Rows are points. The last column is the point's height on a tilted bowl or saddle (a function of degree 2), plus a little noise. Count its main directions that bend up, bend down and stay straight.

Points (17 x 4):
1  21  -60  -15
58  -28  -20  -43
-2  -42  82  10
74  -62  -19  -62
-24  12  -6  -26
-30  10  -76  -24
8  43  -19  -25
25  -9  70  -3
-61  15  4  -51
57  33  -36  -41
13  -37  -33  -42
13  11  37  -19
17  -39  -39  -47
4  43  -15  -25
23  -56  -21  -46
83  40  15  -69
-3  -30  -20  -35
Directions: 1 up, 2 down, 0 straight

Points (26 x 5):
7  -13  52  54  -21
-34  85  39  67  -76
-62  -2  19  -8  -20
-31  -38  44  -20  -19
-47  -9  64  -27  -28
-14  41  -39  -35  -29
-46  -26  26  -18  -17
25  -17  -7  25  -13
-68  -44  -66  -67  -95
32  5  27  23  -11
-8  -90  4  25  -41
-20  -39  -2  -12  -14
20  13  -33  -10  -20
-8  9  58  1  -10
-5  6  -60  -10  -33
-3  -27  -12  45  -20
-10  29  15  69  -35
39  -38  61  80  -50
-32  7  46  -43  -21
-87  -33  -9  13  -49
15  -71  -51  -15  -57
-37  -10  -11  -63  -35
-19  53  60  -54  -41
-5  -29  -28  44  -27
-21  51  -8  -3  -18
-13  0  -62  14  -37
Directions: 0 up, 4 down, 0 straight

Points, 25 rows:
-53  -9  63  26  -42
59  -2  55  29  -45
29  -38  -8  -37  -41
4  80  14  -30  -37
47  10  -36  -5  -39
-13  -24  12  -34  -27
-51  28  53  -23  -54
-24  -27  2  15  -17
18  6  3  0  -15
53  22  10  -28  -29
-7  -24  -15  10  -19
24  -29  49  35  -23
84  32  7  47  -56
-20  51  -34  -19  -35
-7  66  24  4  -35
22  -30  -33  54  -14
13  -51  -7  42  -18
1  39  95  11  -70
-31  -53  -13  -6  -46
-4  33  -39  -40  -25
-44  -7  61  -23  -53
-8  26  28  29  -10
80  3  58  -34  -69
-23  -26  -31  12  -28
-1  -24  -21  -1  -25
Directions: 1 up, 3 down, 0 straight

Points:
9  9  0  12  4  -51  -24
45  20  9  -30  21  -39  -33
27  -39  87  -28  -32  90  -56
-29  -26  -29  -6  -44  -2  -4
-14  -53  12  -68  -37  -14  -39
5  2  38  -19  5  -32  -22
-1  -1  -25  5  43  30  -11
-19  -8  1  35  -3  -9  -8
-17  -33  -46  -2  27  59  -15
-28  22  -3  -5  11  16  -1
-6  -34  -19  -11  -64  -21  -30
-16  3  0  -37  -18  4  -7
-3  24  9  -7  63  -4  -23
72  46  19  -16  37  -6  -36
-18  95  -10  9  -34  37  -39
-20  -19  -2  5  29  -33  -11
-9  -11  18  -2  13  -70  -30
-10  5  -38  -62  12  31  -15
-58  1  12  -15  32  -53  -23
52  22  25  -22  40  3  -22
0  4  -24  7  24  10  -6
14  11  62  5  4  93  -29
38  8  57  -10  -3  70  -23
-18  -11  1  38  -29  -6  -12
30  56  -15  24  25  1  -31
-59  20  16  -17  39  -49  -29
-46  24  23  9  -12  -41  -16
-36  -6  56  -14  13  11  -20
25  -7  35  -16  -71  -41  -65
-10  -14  19  -34  50  -15  -20
5  19  -62  -4  -12  89  -35
9  14  28  56  -32  54  -34
3  13  -35  -21  81  60  -39
8  14  24  51  -21  47  -26
9  -58  15  42  -36  55  -40
-2  -1  23  8  -24  47  -12
-77  14  -36  8  -35  -60  3
-41  -4  -37  -38  79  51  -39
-49  31  48  10  1  12  -22
7  11  17  -6  17  -17  -12
-7  74  -16  -36  25  -83  -60
-14  62  33  -9  -70  21  -47
52  66  57  19  -50  -58  -95
0  -94  2  21  9  -27  -44
-52  -3  -16  -38  50  10  -15
36  -13  -28  25  1  -11  -29
-9  -18  6  -61  40  27  -19
Directions: 0 up, 5 down, 1 straight

Points, 61 rows:
-23  -20  -41  65  9  34  1  36  54
-12  -9  22  47  -14  -16  -32  -3  22
6  -3  18  15  -48  30  18  39  1
-17  9  -84  -27  28  -11  -7  34  58
-34  -18  37  41  78  12  -30  -29  68
20  -20  -35  25  -7  -4  -33  7  30
33  -18  -40  -39  30  -29  -37  -36  62
13  15  31  -18  -2  11  -28  -26  15
-61  -1  68  6  17  10  7  -10  35
33  27  -26  -26  -7  12  -5  -26  5
-24  -6  -27  40  -6  -5  7  -8  16
12  7  -17  7  36  -7  -3  15  11
-81  10  -16  -6  -14  7  -39  -20  28
40  -20  8  -1  -19  -24  34  -40  30
-60  -21  37  -14  7  -13  -2  -9  26
29  27  -45  -52  -11  9  6  -1  6
-45  -8  -48  1  6  -40  -28  -26  47
-16  -14  40  -1  6  -24  -31  -7  27
77  -69  -31  -3  34  -21  11  26  58
-14  17  10  29  18  9  -50  -16  31
-50  -57  -31  -30  -11  -17  -46  -13  64
50  24  -5  7  44  -19  41  -21  8
33  6  -4  28  34  -21  -35  21  34
-28  7  72  32  -14  29  -1  21  21
29  40  -12  -66  39  49  -2  12  26
-49  -8  35  -3  -5  -41  -13  24  20
-43  -46  -34  27  -10  -36  1  -34  44
25  36  42  3  -16  -1  -11  -27  10
13  27  -24  61  6  33  25  -15  28
-17  17  7  -41  24  41  2  7  22
47  17  34  -33  36  31  16  31  7
-2  6  7  -35  -6  11  13  -10  3
-42  -28  -4  2  9  21  28  22  24
11  34  27  -9  5  49  -4  8  2
47  17  34  -1  -39  -21  -32  -18  21
-23  -9  32  -12  -35  -57  -15  27  22
-21  -17  -19  92  -28  22  12  -12  54
-23  -34  12  -25  -47  23  51  29  37
11  10  -53  35  -20  -57  15  -26  52
-55  3  19  33  10  70  -12  27  44
36  -15  18  30  -9  -63  3  4  49
-1  12  -18  11  30  -8  -19  -15  18
45  -26  29  -60  27  -57  76  -66  93
68  -28  -21  -26  60  -31  7  22  36
30  -9  3  -7  -27  11  -95  -27  70
9  59  -27  46  -31  -16  -8  -28  30
-26  40  -34  41  86  -18  1  63  95
-29  1  -28  -6  -14  -25  -6  32  11
-3  -34  -35  -44  -11  16  44  6  38
5  -38  39  4  -16  -29  28  13  31
27  50  29  53  7  29  -18  -3  26
-22  52  -12  63  -6  70  -3  34  49
-9  -19  -7  -2  59  4  10  -26  25
-1  69  1  39  -10  -47  2  87  33
6  -8  -1  36  -32  21  20  16  10
-17  -10  25  -51  35  14  -29  -44  60
-40  7  -23  -6  21  5  30  -25  23
-46  -51  9  -22  32  -26  -8  -19  48
19  12  18  -9  -10  44  -38  -7  14
16  -27  -4  20  -13  -12  9  32  14
-37  13  6  33  14  24  -35  8  21
Directions: 6 up, 0 down, 2 straight

Points, 73 rows:
29  -36  -54  8  -25  -9  -54  15  -3
8  -17  14  -24  -9  48  -1  -7  -10
24  0  21  27  -16  1  -30  -17  4
-41  42  59  15  25  14  -2  -21  7
-19  -6  31  -3  14  26  -1  5  -3
55  16  -24  5  32  -36  26  56  38
22  -11  -23  -9  -39  -36  -10  15  -13
-27  68  -17  59  1  -10  20  2  12
40  48  -17  0  -7  -23  0  30  4
-29  5  49  30  -9  42  2  45  -6
-11  -13  44  -30  -17  -36  36  -24  5
23  -9  7  24  -33  6  -33  -26  -1
-52  -24  36  0  -18  -13  -4  11  16
58  10  -10  -59  6  81  4  3  -33
27  -1  -15  33  24  17  -6  -7  20
38  1  -3  3  20  51  2  -21  -2
2  9  46  -2  11  -1  17  54  2
44  -15  -59  -28  26  -16  -31  35  15
-5  23  -50  -40  29  21  -17  -17  18
42  10  14  -24  -7  -63  7  -33  -15
-30  -1  15  -18  -4  -7  -16  5  1
-39  -33  7  7  -6  25  23  33  5
-6  -25  15  -22  -21  -9  -19  25  4
-36  57  8  13  4  6  -16  15  4
-44  -10  5  11  -7  -27  -19  25  1
-5  -5  -26  3  20  6  -6  -60  15
-39  -6  26  -12  -13  7  -1  39  10
-1  0  -3  -18  -86  27  -30  -20  -2
5  -55  14  0  -47  -34  32  7  11
54  3  9  -19  -35  9  -37  10  -13
-17  -1  -12  -2  6  13  27  -78  5
-65  42  40  9  51  21  -44  -6  49
37  -2  -57  -8  26  34  14  -23  38
6  -7  13  18  38  -20  -43  -39  13
22  21  -36  -7  6  -33  69  36  33
-48  2  -4  -13  -27  10  -49  -9  16
-45  -44  -29  -37  27  20  -14  13  50
19  -4  -15  -17  64  4  -19  -9  21
-26  -9  -95  32  35  9  -66  53  95
-20  -10  8  -10  10  -40  -29  51  -15
-18  9  -9  19  4  -61  15  1  -21
-47  -46  -24  3  13  9  40  23  15
-20  34  3  -31  24  -24  -30  -4  -13
-3  -24  -41  -12  -24  4  14  -14  17
-1  11  16  -9  -71  5  -12  1  3
0  -47  -28  -2  -49  24  13  -38  10
59  -12  24  -45  40  13  -15  24  18
-76  -55  -15  47  -26  21  -30  -38  46
-21  -23  17  1  -11  34  -5  -12  0
51  33  -29  -8  40  9  32  -16  36
18  -50  26  -38  -28  -5  -12  8  16
-15  39  43  5  1  21  -22  34  -3
14  49  -10  8  -19  5  9  30  0
-13  36  19  -10  12  -23  19  19  -9
-35  33  13  6  -26  -25  66  -26  6
12  8  25  -6  18  11  -49  -1  1
-49  -40  16  25  -59  -8  47  -13  -2
8  22  -19  9  -3  -54  36  -27  6
34  -13  -50  -66  -31  30  46  -3  44
-33  43  18  11  -18  -37  34  -10  5
-21  -26  -37  -18  -35  7  29  50  41
37  22  22  -8  29  2  28  21  6
50  50  -6  4  -9  27  25  2  6
15  -42  -11  9  12  0  18  -2  7
11  16  -17  -5  16  36  15  47  11
-28  -3  21  -46  -3  -41  59  15  7
-37  1  -6  -3  68  -19  -25  -47  34
16  -14  5  22  -4  38  -2  49  18
-48  33  -25  -28  47  -1  -48  5  27
3  -36  17  -38  28  12  -23  69  42
20  -25  -1  56  13  40  42  6  -20
33  7  -3  20  -17  2  4  36  10
-4  -15  -6  31  24  24  66  19  -29
Directions: 4 up, 2 down, 2 straight

Points:
-7  -11  -30  -7  -9  -37  -14  27  -62
-22  73  -5  33  -30  72  41  -11  -4
-7  -9  -31  20  -79  -81  -26  -12  -95
15  32  7  -32  -5  -17  3  -60  -46
-46  10  14  33  36  44  11  -3  -3
-34  -25  -17  8  12  -3  22  30  -30
-18  17  -78  2  53  51  10  1  49
-3  22  51  -53  40  7  -5  9  18
17  -28  32  21  33  -31  -21  7  -20
-13  11  -23  -16  2  -30  -19  17  -59
29  -8  -22  2  -9  -11  17  -8  -13
-33  26  -27  -10  -4  -46  -11  21  -83
1  -13  45  -7  -32  35  27  -17  12
33  -2  3  6  54  9  -28  35  7
-36  42  -5  -40  14  -7  -21  -7  -54
-5  22  32  -26  -21  11  -24  -61  -24
-13  -16  -29  9  44  19  -18  -39  10
-8  -53  6  5  -2  29  35  -9  1
3  -21  -50  35  -32  -31  -38  -71  -62
12  4  49  11  -15  22  31  10  5
-15  18  41  28  1  -21  -29  23  -32
38  38  26  17  -28  36  18  62  -21
-58  -34  -16  28  -25  24  -26  -39  -10
-38  8  46  17  21  -18  31  -56  -10
-7  -35  -1  35  -23  5  54  56  -30
-1  -35  -2  -39  -12  -3  -20  -16  -32
5  -25  7  -3  15  27  -12  -26  5
20  -54  4  -74  16  -42  -6  29  -41
-21  -26  -27  -9  -1  1  43  60  -40
0  16  29  24  -24  -67  3  25  -70
6  44  -29  -7  39  -16  36  -5  -15
-35  1  39  19  32  -22  30  3  -25
-46  22  -8  33  3  4  61  -27  -18
-45  -40  -21  36  -37  -28  10  -21  -14
-41  1  8  20  30  12  9  -13  -6
-47  -35  -13  21  5  31  -15  43  -43
-24  -11  -10  -19  9  -6  -67  13  -69
-13  -5  0  17  -10  1  39  54  -27
47  -4  -31  -5  14  -8  42  -61  -10
-25  -49  -13  23  -47  -79  -2  -58  -64
-18  -25  9  30  -11  -22  11  16  -25
-27  13  35  -36  20  -20  11  0  -24
-51  12  60  77  -30  -2  76  -40  12
-13  -4  -1  4  8  17  -25  -25  -10
-15  13  10  -31  -44  17  23  -14  -19
29  -13  -52  -3  -7  -12  27  -21  -2
-11  16  10  30  -31  32  -17  -10  -10
-53  -4  -8  9  56  42  42  -64  0
58  -18  45  -2  -30  40  72  -10  -15
16  52  -55  34  -7  -26  -13  31  -25
22  -23  39  14  -24  -4  51  23  -4
26  38  -25  95  16  49  -17  35  -44
39  19  -21  -43  5  -20  20  27  -13
-21  -3  -6  -37  -59  32  20  -33  -35
24  4  5  -32  -1  -24  25  18  -20
-57  -7  -66  -38  -26  63  -11  27  -79
-52  -29  -5  -14  -29  0  43  -4  -16
-20  -28  -30  70  6  16  68  40  -36
74  12  11  16  -27  13  -31  -12  -48
-41  7  4  8  15  -54  -38  -45  -76
Directions: 2 up, 4 down, 2 straight

Points, 76 rows:
17  20  28  -10  -10  30  -46  2  -11
-39  12  -16  61  -20  -35  -2  19  20
-8  -9  29  -41  -4  18  -18  -32  17
-17  -44  76  20  -5  -15  -2  -7  39
33  -5  50  41  -23  -6  7  3  7
3  14  -6  -28  0  -11  27  -18  8
-34  45  13  -16  -54  16  -27  4  -7
13  -23  -23  -43  -13  -6  36  -75  3
-3  11  -20  -21  16  9  -3  -5  2
-35  29  -27  -44  2  -32  -20  8  -10
3  0  16  59  -8  -38  -2  6  20
45  -31  -49  -1  17  2  16  72  15
-21  -36  -8  45  27  -36  -23  0  35
18  28  13  6  43  13  62  -53  35
-34  24  10  26  -17  14  -17  -30  22
-41  6  -58  -3  -15  -34  5  -41  11
-69  49  -42  20  -47  -16  71  -2  -8
3  -22  24  24  43  14  -24  -16  21
-42  -25  11  -2  64  -61  -18  -7  45
21  19  23  -6  -5  33  40  -8  18
6  -23  -29  -28  17  -32  34  9  16
-49  10  40  -40  45  -20  20  -3  54
-3  44  59  65  -14  12  53  -5  47
-9  -17  2  17  -10  11  -13  58  -3
-23  -52  0  42  9  -13  13  -40  47
5  -31  -31  -17  -2  33  -9  -93  3
-30  -7  5  1  -34  -1  11  15  7
13  -11  -68  23  20  -13  -10  -6  11
45  50  -17  24  -5  -4  61  -6  -4
16  11  11  -15  13  14  68  41  24
2  23  -7  44  17  13  12  -7  15
1  -4  18  29  -6  -7  14  -17  18
24  37  20  35  21  -51  4  12  18
-22  -9  -12  34  11  -13  -19  25  13
41  22  29  11  16  21  -5  28  1
-9  46  14  -28  -27  -42  36  67  -1
27  33  -33  18  -59  -22  21  -18  -12
-16  -18  5  -11  29  -6  38  -15  40
-11  21  -35  37  29  -30  15  -18  25
59  -55  27  -61  10  8  -31  -6  -16
13  -4  7  -23  -6  -23  -7  -8  -2
-17  -21  1  -43  -26  6  -23  15  0
58  -19  52  -17  32  -19  26  49  39
-12  23  26  35  41  -18  -31  23  19
7  -4  15  52  -8  8  -18  -47  14
-23  -12  40  -4  95  7  -36  -49  47
14  -14  14  -3  20  23  -16  -31  5
-2  12  -37  -31  -23  13  -23  38  -30
19  -16  -39  25  -37  23  -16  -37  -13
-38  3  32  46  11  -3  25  -1  44
24  -29  -4  -3  -11  -26  26  -67  -9
34  -2  0  30  8  -5  -9  -36  -9
30  -12  16  36  20  -64  -6  -7  8
-44  50  -1  -9  2  -5  -15  -20  5
8  27  1  19  46  -16  -16  19  13
-3  20  75  -9  4  5  24  -21  50
-5  37  -46  7  -33  -20  27  -24  -6
-41  4  71  -19  12  -12  3  63  39
-3  59  -27  12  0  8  -16  -24  -11
8  -25  38  -9  -12  27  -5  18  15
12  7  13  32  35  -5  22  7  22
-56  32  31  -71  -45  27  47  13  45
6  36  7  -4  -53  -22  15  -23  7
5  25  39  -20  -8  39  -2  -9  17
-54  -37  43  -20  28  37  25  -43  95
-19  -41  11  10  25  36  31  -18  59
25  25  8  12  -24  11  -23  -2  -15
19  15  28  -5  31  31  7  -56  16
-5  18  10  8  -14  60  -12  -19  8
-30  -19  5  -38  -16  41  18  -53  49
-35  15  -16  -35  2  36  -11  -16  8
24  26  -19  -15  -2  26  -47  -6  -27
-31  11  -4  -4  55  -6  23  -14  39
-47  -59  -13  -37  39  -5  -12  60  50
-17  -5  37  5  -6  -9  -48  -15  8
-38  -34  4  -54  -40  -2  6  16  18
Directions: 3 up, 1 down, 4 straight
